Every row gives one point. The points of each table are mixes of a few directions, plus a little noise. How many directions does each table use, and how many do they share? Where both have some left over, give the other angles between the two spaces (their principal angles), to ten degrees, smallest first.
In the rows, zero is written as 128.

First (5 x 2):
[[166 117]
 [136 126]
 [173 115]
 [ 35 155]
 [129 128]]
Second (6 x 2):
[[142 114]
 [106 151]
 [ 95 162]
 [ 94 163]
 [197  56]
 [134 122]]
Directions: first 1, second 1, shared 0; angles 30

First (7 x 3):
[[135  98  98]
 [134 158 132]
 [145 209 135]
 [114 118 151]
 [159  94  46]
 [116  86 132]
 [ 93 133 202]]
Second (7 x 3):
[[129 128 126]
 [ 88 120 207]
 [106 124 172]
 [150 132  84]
 [176 137  34]
 [143 131  98]
 [104 124 176]]
Directions: first 2, second 1, shared 1

First (8 x 4):
[[144 133 146 170]
 [ 89  97  86 160]
 [115 123  83  97]
 [151 155 147  45]
 [149 153 165  56]
 [ 61  75 122 184]
 [149 141 143 132]
 [166 146 132 180]]
Second (5 x 4):
[[150 142 142 135]
 [142 137 137 133]
 [ 25  63  60  95]
 [150 142 142 135]
 [173 156 158 142]]
Directions: first 3, second 1, shared 1

First (7 x 6):
[[178 118 114 101  99 135]
 [152 135 167 198 117 107]
 [ 80 125 101 168 200  90]
 [ 76 160 111 101 109 144]
 [137  85  95  67 177 138]
 [149 113 158 134 129 135]
 [124 161 151 126  66 149]]
Second (6 x 6):
[[249 126 150 132  29 136]
 [ 68 129 117 126 178 124]
 [133 128 129 128 124 128]
 [133 128 129 128 124 128]
 [125 128 128 128 131 128]
 [ 62 129 116 126 183 123]]
Directions: first 4, second 1, shared 1

First (10 x 8):
[[ 78  94 103 114 138 133 111 149]
 [ 97  94  97 119 144 131 110 140]
 [230 168 145 152 126 118 146  84]
 [249 199 175 158 111 118 163  79]
 [187 113  91 138 153 125 116  98]
 [184 168 160 142 114 123 149 106]
 [ 43 120 143 111 113 134 127 167]
 [131 119 117 128 135 128 123 126]
 [ 49 109 130 111 122 135 120 164]
 [ 33  96 121 106 126 135 114 169]]
Second (10 x 8):
[[123 166 195 138  87 105 140 135]
 [132 203 156 114 123 187 194 134]
 [118 180 169 122 108 153 168 138]
 [126  63 105 140 131  74  69 124]
 [140 109 120 135 131 109 109 121]
 [133 143 165 136 103 107 129 128]
 [144 173 164 130 111 141 160 125]
 [ 89  28  25 113 183 128  73 135]
 [106 135 134 122 125 138 136 140]
 [172  80  47 129 179 136 104 101]]
Directions: first 2, second 3, shared 2

First (9 x 11):
[[104 146 119 146 131 162 129  46  95 163 182]
 [153 107 180 125 127 198 234 128  73  41 111]
 [109 147 163 154 121 159 176 107 173  85 150]
 [127 130  97 118 129  75  64 159 157 169 115]
 [111 146 131 141 122 104 111 142 199 127 133]
 [126 129  72 113 133  67  31 137 128 210 127]
 [117 143 142 139 120 104 124 160 209 107 120]
 [142 111 106 111 136 137 115 107  50 159 128]
 [164  95 141 104 131 144 166 163  69  89  88]]
Second (9 x 11):
[[126 153 114 173 124 106  96 121 146 151 138]
 [108 107 131  93 149 161 112 221  92 158  94]
 [139 106 135 142 150 131 121 148 150  87  89]
 [130 120 146  92 125 137 160  96  97 101 150]
 [ 69 148 147  96 145 160  93 175  58 179 174]
 [177  83 165  94 144 125 179  86  81   7 108]
 [191 143  61 156  54  76 168  80 192 193 108]
 [131 147 125 139 115 112 125  97 115 136 156]
 [ 82 145 128 168 147 144  97 127 221 141 134]]
Directions: first 3, second 5, shared 1; angles 40, 40
